Rows are points. The last column is the point's height on a tilted bowl or saddle (a function of degree 2), plus a little noise. Count its main directions that bend up, bend down and stay straight.

Points (15 x 4):
[[ 10   9 -26 -21]
 [ 26  19  11 -33]
 [ 13 -18 -45  -7]
 [ 23  25 -33 -27]
 [-14   3 -26 -17]
 [ 37  -1 -13 -27]
 [-21  50  15 -60]
 [-41  -1  22 -22]
 [-26 -12   0 -31]
 [-10 -10 -12 -28]
 [ 26  14  10 -30]
 [ 21  12 -53   6]
 [  9 -21  60  25]
 [-31  23 -53  14]
 [ -4 -22 -17 -33]]
Directions: 1 up, 1 down, 1 straight

Points (16 x 4):
[[ -3 -38   3 -18]
 [ 24   9  23 -17]
 [ 46 -57  10 -39]
 [ 37  -8 -43 -27]
 [-27  -6  10 -23]
 [ 27  35  21 -18]
 [ 10 -23  12 -19]
 [ -1  -5   6 -17]
 [  7 -17  29 -13]
 [ 18  37   6 -19]
 [ 11 -53   7 -21]
 [ 33   7  -2 -29]
 [ 60 -12 -26 -60]
 [ -7   5  52  -4]
 [-53 -26 -22 -20]
 [ 19  44  24 -14]]
Directions: 1 up, 1 down, 1 straight

Points, 18 rows:
[[  5   4  -8   9]
 [ 17 -37   2  -7]
 [-11  18  17   5]
 [-12   8  56  11]
 [ 22  33 -24 -15]
 [ 21  60   7 -43]
 [-56 -48   3 -60]
 [ 14 -19   4   7]
 [  0  35 -23  -9]
 [ 15  37   8  -9]
 [-19   7 -11   4]
 [ 23  10  28   9]
 [ -5  16 -24   4]
 [-19  24   7  -2]
 [-11   7  19   9]
 [  7  29  -5  -2]
 [  4 -40 -25 -14]
 [-23 -17 -22  -1]]
Directions: 0 up, 2 down, 1 straight

Points:
[[ 32  19  -7  40  -5]
 [ -5 -37 -17  -3 -27]
 [-51  19 -43  51 -25]
 [ 32 -21  36 -33 -21]
 [-13  28  11  22 -10]
 [ 49   3  24   4  -8]
 [-29  44   8 -34 -24]
 [ 12  -3  21  60  -8]
 [-10  14 -18  20  -8]
 [ 25 -49 -40  25 -60]
 [ -7  42 -25  -4 -34]
 [  8 -17  23 -33  -9]
 [ 53   2   5   0  -6]
 [ -2   9 -13  17  -5]
 [-38  27 -41 -14 -41]
 [-20  -3  38  17 -12]
 [ 35  -2 -15 -31 -16]
 [-26 -26  16 -14  -8]
 [ 31  19   3 -43  -7]
 [-26  13 -46  -4 -37]
 [-27  33   3 -27 -15]
 [ 10  14   9  38  -3]
 [ -8  29  30 -13 -13]
 [ 12 -38  12 -21 -26]
 [-20  48   5  10 -29]
 [-23 -14  34 -13  -9]]
Directions: 0 up, 2 down, 2 straight

Points:
[[ -7   5  15   7 -38]
 [  5   2  -5  36 -20]
 [  0 -30  53  -3  15]
 [-59  18 -23 -16   9]
 [ -8  10  -3  -8 -43]
 [ -2  13 -40  13 -30]
 [ 34  11 -42  52  33]
 [ -2 -58 -16  27  26]
 [ 38 -24 -34 -53  60]
 [  1  10 -24   2 -41]
 [  8  14   8 -52  17]
 [-12  34  -2  22 -15]
 [ 37  21  17  15  -5]
 [-18  13  -6 -14 -36]
 [  2 -32 -16  -9 -27]
 [-12 -26  -9   4 -34]
 [-33   3 -30   5 -29]
 [-18 -10  60   5  16]
 [ -7 -41 -13  13 -14]
 [-26  -5 -31 -19 -23]
 [-41  -6  -9  29 -10]
 [ 18  14  30  48  32]
 [-31  -5 -32 -14 -23]
 [-33  13  24 -32  -2]
 [  6   2 -13   8 -44]
 [ 26  25  11 -24  -9]]
Directions: 4 up, 0 down, 0 straight

Points (26 x 5):
[[  3  21  -3 -43  23]
 [-59 -28 -22   8  27]
 [ 17   6 -22  28  11]
 [ -9 -28  -9  21   6]
 [ 24   0  19 -16  17]
 [ -4  -1  11  21  11]
 [ -5 -12  -2  25  10]
 [-49  16  29  -2  39]
 [  4 -16 -26 -22  15]
 [-19 -44 -24  16   2]
 [-21 -17 -12  -3  10]
 [ 39 -15 -23  21  26]
 [ 30 -41   2  38  24]
 [ 10  -4  43  -4  17]
 [  1   5 -12   7   9]
 [-26  -6   2  -4  13]
 [-16 -16  -8 -15  10]
 [-23 -16 -15   6  11]
 [  3 -10   3  -2   8]
 [  7  14  -4  33   9]
 [  8 -20  28 -23   9]
 [-60   8  -6 -41  60]
 [ 15   1   8  -5  11]
 [ 18 -15 -27  10  15]
 [-28  -6  22  30  18]
 [ -3  -5  20 -36  17]]
Directions: 3 up, 1 down, 0 straight

Points:
[[-27 -16  10  -8  -6  -3  27]
 [-17  14   8 -17  -2  40  32]
 [  6  22  11   7   2 -39  34]
 [  1  24   2  27  -1 -18   0]
 [ 23  21  22  -3  27  22  38]
 [-21 -22  -9  -2   3   6  21]
 [-21 -10   7  31  11  -5   1]
 [-31  15  -2  -8  -7  42  42]
 [  1 -12  -6  11  -4  18  17]
 [ 17  22 -15  37 -10   8  10]
 [ 11  -7  -5  14  -2  -7  13]
 [  9   0  27  -9  12  35  39]
 [  6  -9  14  27 -17  -3   4]
 [ -2 -12 -15   5   7   8  19]
 [ 16 -13   8   9 -20  -3  22]
 [  7 -18  10 -12   9  12  14]
 [ 17 -28  -8 -27  11  11   2]
 [-12 -15 -17 -24  18  -6  13]
 [-10  36 -36 -38  -7   2   4]
 [  5  60   1 -13  -6  15  16]
 [  0  11  17  11  16 -20  18]
 [ -1  -6  33 -18  -4  10  37]
 [ 19   8  -7  11 -35  22  40]
 [ -3  -3  10 -17   4   1  14]
 [-18  -8  14 -10  11  12  22]
 [ -6   4 -18  27   4 -16  15]
 [ 11  27   2 -36 -23  16  12]
 [-10 -45 -26  10  39 -30  60]
 [-34   8  -9   4   5  34  41]
 [  7  47 -12   9 -30  -8  25]
 [ -2  16  -9  -1  48 -22  49]
 [-31  23 -32  -7  14   2  40]
 [-10  20  18  13 -13   8  14]
 [-29 -14 -13  19 -29  -8  38]
 [-18   7  19  17   0  -1  11]
 [-17  19  32  14   9  23  26]
 [  0  13   3  13  16  -6  10]
 [-14   3   0   7   8 -10  15]
 [-14 -21 -28  42  -9  20  38]
 [ 22 -10  -7 -13   9  -4  17]]
Directions: 4 up, 1 down, 1 straight

Points:
[[-11 -18  14  16 -10 -21  19]
 [ -8   0 -10  21 -17 -22   0]
 [ 18 -19 -25  11  13  -3   0]
 [  6  19  23  36   6 -11   1]
 [  8 -30 -22  30 -23 -10   9]
 [ -1  -7 -16 -17 -28  18   1]
 [-18   4  -7  18 -14   8  -1]
 [  9  -3  13  14   0  11   7]
 [-60  13  -6 -12  12   3  60]
 [-34  -1 -13   1  18  10  17]
 [ -7 -22  -6  13   8 -12   5]
 [  8 -35  -2   0 -30  14  43]
 [ -5  18  15  -4  29  -8  23]
 [-18  -9  27 -19  23  10   8]
 [  5   7  16  13   6   4   0]
 [ 39  -4 -17 -16  11 -21  37]
 [ -6 -14 -23 -17  12 -16 -10]
 [ 27  19   8   7  16  52  34]
 [-26 -18 -11   9 -18  36  15]
 [ 10  -2  -7 -15  -5   2   9]
 [  6   6  25 -46  -9  14  23]
 [-30 -11   4   2 -11  -8  28]
 [  3  -8  -7  19   7  -6  10]
 [-29  13  14 -26   6 -11  39]
 [  4 -27 -25  13  -2   3 -13]
 [-22  -9  11   8   5  16  16]
 [ 23  26   1  12  15 -12  32]
 [-20   5 -33 -10  -7 -20 -35]
 [  0  26  -1 -19 -13   6  -4]
 [  9  -8  29   0  -1  -1 -11]
 [-31  10  14  -5  -4  -7  23]
 [  2 -23  -4  -4  -2  -6   1]
 [ 15 -24   9   0  -9  29  32]
 [ 11 -33   9   3  27  -3  -8]
 [ 24 -13 -19  -1   0  34  33]
 [ 16  11 -36   7 -18  -4 -25]
 [  0  -3  38   8 -27  18  -2]
 [-27  14  24  31 -17  11   9]
 [ -6 -18 -21  -5  30  -1  -1]
 [ -8  15 -19  19  -2  -3  -9]
 [  5  -5 -25 -21  25   3   9]]
Directions: 3 up, 2 down, 1 straight

Points, 45 rows:
[[ 23 -19 -23 -25   9  33 -44]
 [  1  27  18  -8  25  42   9]
 [  0  22  -9  -8  -3 -18  -2]
 [  4  -2  47 -10  -9  -8  -2]
 [  2 -15   7  -4  -1  14 -11]
 [ -2   6   1  13  -7  -6  -5]
 [ 30 -29  -2 -12  -6  -6 -10]
 [-41   8   6  10  -3  11 -14]
 [-12   9  15   7 -23 -10  -4]
 [-17 -32   6   0 -37  13 -21]
 [-24 -36  38  16   2 -14 -13]
 [ 30 -24  16 -42 -45   8  12]
 [-35  23  23 -15   7 -36   3]
 [ -4  -7   8  20  14  18  -9]
 [ 24  21   9  19  46  -4  -7]
 [ 28 -13  17  17  15  30  -1]
 [  3  11 -12  20  13 -18  -7]
 [ -9  21  29   5 -10 -25  -9]
 [-22  32  21   9 -25 -22  -8]
 [  2  17 -13  31  -5 -31 -18]
 [-10 -24 -23  -1 -18 -24  -7]
 [ 19 -20  20  14  -9  24  -1]
 [ 13 -25   5 -13 -22  15  -7]
 [ 15  20  13  27 -11  -2  -1]
 [ -1   2  25 -10 -17  -7   2]
 [-19  55  12  10 -31  15  15]
 [-28 -27  -1  12  -6 -21 -14]
 [-11  -3  22  33 -14 -29 -26]
 [-50   9   3   3 -27  16 -26]
 [  3 -13  -8 -21 -50  11   1]
 [ 25 -21  28  -5 -25  -5   7]
 [-18  14   6 -33  14  14 -12]
 [  5  30  24  14 -26 -28 -14]
 [-29  41  -5  15   9  -3   8]
 [ 10 -48  13  -2  22 -18 -14]
 [ 14 -45 -22 -13 -12 -10 -14]
 [-18 -17  -2 -27  12 -13  -8]
 [-16  33  15  -4 -19 -25  -2]
 [  4 -22  25 -11  29   6 -18]
 [-12  -5  29  28  14 -13 -14]
 [-26   5  20  -9 -14  18  -6]
 [ -7  29  22  -2   2 -17  -5]
 [-40  -5 -10  21 -16  32 -47]
 [-17 -16 -13 -60  50   8 -60]
 [  8 -27  23   3  15  12 -13]]
Directions: 2 up, 2 down, 2 straight

Points:
[[ -3  -2 -14 -16  14  12   3  11   2]
 [-12   2  -8   8   0  -8   7 -12  -6]
 [-11   5   8   0   9  32  11   5 -14]
 [ 13  16   6   8   9 -16   7  11  -3]
 [-25   1  10 -24  19 -21 -13  32 -25]
 [ -9  15  -8  21  21  15  10  -2 -14]
 [ 39  -3  36  -4  -2  13   7  13 -37]
 [ 20   7 -29  22  -1 -29  17   8 -36]
 [ 10  -1  21  21  22  -6  18  -3  -6]
 [ 22  -4   9  17  -5  27   1  -4 -15]
 [ -4  21   4  17   3  20  -4   5  -9]
 [ -1  11 -11  -9   3 -23 -15 -14 -11]
 [-14  -7  18   5  -8  -3  -3   9  -6]
 [ 10 -14  -6  -3   5 -21  -5 -20  -6]
 [ 13 -13   3   8  -5  31 -10  30  -6]
 [  3 -23 -12 -15 -24 -23   0  20 -18]
 [ -9  16  11   0  31  -7   7  -1  -5]
 [-21   2  -7   7   5  22  16  -5 -18]
 [ -7  -3 -16   3  12 -10  23 -18 -13]
 [ 19  22  -6  -9  -6  -8  15   5  -7]
 [ -5  -7  -3  11   9  34 -18 -19 -23]
 [ 17 -11 -13  -6   6   1 -11  15  -4]
 [ 32  33 -13   1  15   6  20  -4 -24]
 [ -2 -24  -2   0  -3  -2  -6  -6  -5]
 [  0   0  -7   0 -13  -6  -8 -19  -2]
 [ -7  -3  20  26  -9  14  -1   4  -4]
 [-19  -5   2  -5 -10   5  10 -10  -4]
 [ -6  -8  -7  12  -2  -2  -4   4  -2]
 [  0  -6 -25  17  10  12  -5  -4 -13]
 [ 12 -13 -30   5   2 -19 -16   3 -23]
 [  0  13  -2 -13  28  -9  -6 -11   0]
 [-25 -27  18  -6   0 -11  12 -19 -17]
 [ 22  20 -35  20  -3  -4  10  -6 -36]
 [  6  17   2 -27   0  18  -3  -9  -8]
 [-27 -14  -8  -3 -18  -6   7  13  -9]
 [-24 -16  11   2 -23  23 -15 -26 -16]
 [-17   8 -26 -22  23  -2   8  -7 -13]
 [ 21  14   6  -9  -1   4  -1   0  -4]
 [  4 -60 -15  34 -29  17  29 -18 -60]
 [-24  -1 -32   1  26 -21  15 -20 -33]
 [-11  18   1   3 -15 -11   9   9  -5]
 [-28  14 -25 -12  14   4 -19   8 -30]
 [ 16  13 -29  -6  -5   4  19  -3 -16]
 [ 14 -15  10 -20  21  15   1   6  -2]
 [-11  -9  16  -7 -32 -14  -9  45 -21]
 [ 11   2   8   0  19   9   2   7   3]
 [ -5  -6   1   5   2 -35 -19   0 -16]
 [ 13  -8   8  17  30  21  32 -26 -27]
 [-19   3  11  20 -29  -6  35  -4 -15]
 [-16  24  15  -8   0  12  -7   0 -15]
 [-15   0 -25  10  19  -4  10  25  -8]
 [  4   5  17 -11 -15  -9 -24  14 -15]
 [-12  -3   8  -3  -5  -8  45  -5 -20]
 [-35   5 -15  -3  15  -2  11   5 -23]
 [ -2 -24   7  -7   8 -18   1  -4  -5]
 [ -1 -31   8 -34 -22  13  12   7 -11]
 [ 25   4  16  24  19  29 -12  10 -10]
 [ -2   2  10   8  14   3  19  -9  -6]
 [-17  -9  25 -21   7 -17   7  -4 -17]
 [-24  34 -26   0  -1   4   1 -15 -37]
 [-19 -11  10  -7 -11  -9  19 -10  -7]
 [ 25  15 -14   7   3  -9  15  10 -12]
 [  5   9  16 -11  -1  12  18 -10  -7]
 [ 10  18  -4 -10  -2  19   4  21  -3]
 [-26  -4 -10  18  17  17 -12 -13 -22]
 [ 11   3   5  22  10  11 -18  -2  -2]
 [-32 -21   8   8  20   0  11 -12 -19]
 [-18  -2 -21  10  -8 -11 -20  -8 -20]
 [-10  -6 -10  39   2  14  -2   2 -10]
 [ 24   6  28 -17  28   4  -6  10 -10]
 [ 30  10  29 -34 -10  28  -1  -4 -36]
 [ -8   9 -12  -4  11  10  10  17  -1]
 [ 22  11  -4  14 -10  -8  18  15 -12]
 [  4 -12   5  -1   2 -12   6  -3  -1]
 [-13  13 -15   3 -23  16   3 -39 -13]
 [  7  -8   6 -18  36   2  -8  21  11]
 [-19  -9  -9 -34 -17  -6  19  17  -3]]
Directions: 1 up, 5 down, 2 straight

Points:
[[ 13 -15   3  -7   9  -2  11 -12  -6]
 [-22  -1 -14  -3  -4 -18   0   6   3]
 [  9 -29  32 -30  18  18  29  -2 -34]
 [ -4  44   3   3   2  25  25  30 -24]
 [  6  16   8 -18   4  -8  21  -1   4]
 [  6 -10  49  -3   6  -2  -8 -11 -27]
 [ -6 -24 -10  19  -8  -4  32 -19 -15]
 [  3 -35  -6  12  24  -6   2  -4  -3]
 [ -2  23  -9  -9  23   3  -9  10  -2]
 [ 46  13  -1  17  -3  14   4  18 -18]
 [ 15  20  18 -11 -15 -25  25  18  -6]
 [  1  -7  11 -21  24  -2   7  15   2]
 [ 12 -21 -20   3   1   1  11 -22  -5]
 [-17  -6  17  -9  30  13  30   2 -10]
 [-18  25   9   2  19  38  19   1 -32]
 [-12 -32 -26 -12  35 -22 -14   3  27]
 [ -1  24  13  -3   2   1 -15  12 -10]
 [ 17 -29  13  40 -24  20  29  19 -35]
 [  0   7  -9 -16  51  -1 -11  16   3]
 [ 17 -31  12  -2 -16   8 -11  -6 -11]
 [ -3   2  -9 -21  20  23 -32   0  -8]
 [  8 -33   2   6  -9   3   9 -16 -14]
 [-15  21   2  -6  27  24  11  30 -22]
 [ 30  49  19   7  12  -4  -4   6 -30]
 [  7  21   4  13  13 -25 -22  -8  -2]
 [-13 -12   0  13  22  -3 -10  -3   0]
 [-14  28 -25 -37  16  22  15  -3  -2]
 [  0  -1  17  -4  -8  -6 -21  -5  -7]
 [  9 -24  35  11 -19 -30  48  17 -29]
 [ 36  14  32  13 -18 -28  15   1 -31]
 [  2  12  29   6  16  -2  40  -5  -5]
 [-16 -19  15   0   7   6 -37   7 -11]
 [  2  26  -8  -4  -8 -15 -20 -14  -5]
 [ 44  17   5 -14 -10 -13 -32 -14 -11]
 [ -3 -11   2   2  30 -11 -33  13   5]
 [ -3  -8 -14 -19  -4  18  28 -17 -10]
 [ 36 -20   9  -7  39 -16  -4  25  -8]
 [ -1  10  -2 -12  -5  15  -7 -10  -8]
 [-15  -2   7 -36 -34   1 -10  10 -25]
 [-37  23  -5   0 -11  -7  -1  49 -40]
 [ -3   9  -6  -6  -1  24  38  -1  -9]
 [ -7  -2 -17   3 -22  21  26 -26 -23]
 [-18  11  10 -39 -40   0  13 -10 -25]
 [  2   1   3   9 -11   5 -12  12  -5]
 [-12  23  -8   0  -4   3 -24  -3  -8]
 [ 10   3  12  19  -1  -4  -4   0  -5]
 [-53   5 -44   8 -34  19   8  -7 -60]
 [ 14  12  -2  21   1  19  27  13 -18]
 [-12 -20 -38  11  -6   9  10  -3  -5]
 [ 16   7   5  -2  -7  -2  16   1  -3]
 [-14  -4  11   7   1 -25  11   3   1]
 [  3  -1 -11   2 -20  19 -24  -9  -2]
 [ -2 -38 -13   6  16  22  10   3 -18]
 [ 10 -13 -21 -11 -21 -19 -18  21  14]
 [ 11 -10 -37   2  -1   5 -38 -10  27]
 [ -1 -12  -2  17 -15  41  -9  -9 -23]
 [  2   0 -12   4 -20  12   6  -7  -6]
 [  7  33 -19  12   7 -15 -30 -10  -4]
 [ 27  13 -39 -29   0 -38 -22  -9  24]
 [ 13  -5 -17 -10  -7  15  -7 -12   2]
 [ -7 -21  -7   1 -28 -28 -28  -7  -3]
 [  1   8  13  -8  -6  11   9  -3  -8]
 [  5   4  -9  29 -14  -3 -27  -1   4]
 [-18  -6  15   5  -2  -3   3 -18  -8]
 [  1  -9   7  13   2  11  15 -19 -15]
 [  9  17   0  60 -14   2  17   4 -24]
 [-16 -21 -29   2  -8 -24 -15  -4  11]
 [-18   2  -3 -39   2  19  -2  18  -9]
 [ 12  -7 -32  31  -3 -18  -9 -15   7]
 [ -6  17 -21   7  -8 -18  -9   8   0]
 [ 16  35 -21 -19  -8  40 -24   5 -20]
 [-21   4  20   3  -9 -13  -3   9  -9]
 [ 28 -22  20   5 -15 -14  15 -25 -31]
 [ 25 -22   1  25  -8   3   1  -3  -8]
 [  1  16   0   8 -28  37 -15  26 -29]
 [ -8 -16  26 -18  16  -4   0 -31 -25]
 [-20  12  -2  11  35  14  14   1 -16]]
Directions: 2 up, 5 down, 1 straight

Points:
[[-10   7  11 -32  12   1   2  -2  18]
 [ -2 -16  -5  -3 -23 -21  16 -11  19]
 [ 15   0 -10 -24  19 -14  -8  -6  14]
 [-40   7  -9 -34 -23   7  11 -17  51]
 [-35 -27  -1 -18  -1  -9  -9   3  26]
 [ 11   7  -5  -2   8   4   3   6   6]
 [ 12   6 -15  14 -12  -5  -5  -1  15]
 [-25 -26 -17 -16  22   3 -11  18  34]
 [ 32  22  11   3 -17  -6  12   4  11]
 [ 33  21   6 -18  26  11  11   4   8]
 [-23  38  -2  35  -4  17  -8 -13  48]
 [ 33   6  11  48  11  19  10  33  39]
 [-24  10  -5 -20   3  -1   0 -11  17]
 [ -2 -21 -12 -14 -25  -3  21  36  27]
 [  5  12   3  -6  -2  22  -7 -16  17]
 [-22   2 -16  20  44 -11  15  -2  22]
 [  9  11 -19   7 -11  -2 -19 -20  21]
 [  6 -20 -16 -18   9  21 -14  15  34]
 [ -3  21   0   0  14  -9  12 -11  12]
 [  7  23 -23  -9  -1 -22  11  -9  25]
 [ 26  -4  60  30 -21  -8  12  -6  60]
 [ 13   0  17 -29 -11  28  13  -8  39]
 [-21   5   4  21 -18   3 -16   3  21]
 [  4  29  -3 -12  -5  20  29  11  22]
 [  7  -6 -21   6 -22   5  -9 -43  19]
 [ 19  35 -18 -21 -17 -15  14  23   4]
 [-19 -51  17   4  25  19  17 -16  32]
 [  9 -16  -8  -9  46  15  23  -2  15]
 [  7 -14   0   8  12  -4  -4 -15   8]
 [-11  -1  26   0   7 -19 -14  18  12]
 [-27  26 -11   9  33  -4   7 -21  20]
 [ 27 -29 -12   1 -16  -7  41 -38  48]
 [ 10   8 -30   5  10 -33   7  -4  26]
 [ -2  -2  -1  17  -2   6   8 -14  14]
 [ 47  -3  -1 -28  -8   4  17 -27  42]
 [  7 -11   6  15  13  10  -1 -18  11]
 [  4   7  -1  -3  -2  -1   6 -19  10]
 [  4  32  15   7  12  -2  22  17   9]
 [ -9 -29  25 -11   0   5  12 -17  23]
 [ -6   0   4 -14  28 -27  -3   9  12]
 [-11  -1   5  32  11  34   0   6  34]
 [-27  -3  26  -9  19  -5 -15  -2  21]
 [ -4  -8 -30  -3  -5  20   6 -12  30]
 [ 15 -24  12 -18  10  -7  -5   9  19]
 [ 12  23  -5  20  44  -3 -11  15  21]
 [-13   3  -4  14 -17 -24  -5  -5  12]
 [  4   7  31  12   4 -26  -3  -6  18]
 [ -6 -21   5  -9  12  -7  12  11  16]
 [ -4   1   4   4   9  12 -17  11  13]
 [ 19  -4   1   2   9  -4  39 -18  24]
 [ 11  -8   0   7  -1  22  25 -39  17]
 [-22  -8  18 -18  16  -2 -10   1  18]
 [  3 -11  -2  20   2  18  18   0  26]
 [ 39   6  -9 -16  10   3 -24   0  23]
 [-34  -4   8  -1   1 -12   8 -37   3]
 [-16   4 -18   2   9 -12   1  -9  12]
 [ 28  32 -28 -32  -3  12   0   8  31]
 [ -8  -1  12 -21  -6  16   6  28  17]
 [ 10   2 -27  38  -2  16  -2  17  42]
 [ -7  -4  -4 -41 -28   9  27  12  52]
 [ 45   4 -24  17 -41 -20   1  24  13]
 [ 11 -25   5 -18   5  -2   9 -18  17]
 [ 27   5  25  -8 -43   6   3   0  28]
 [ -4  51  19   8 -12 -14  -2 -12  42]
 [ 12   8  17 -22  43  16   7 -18  10]
 [ -1   5  -7  20  21  16 -12   0  18]
 [-12  15 -15  12  -5 -26  -4 -12  20]
 [ -6  12 -15  22 -15  15  13  -5  33]
 [ 13 -17  -2  28 -12   6 -18 -16  26]]
Directions: 6 up, 1 down, 1 straight
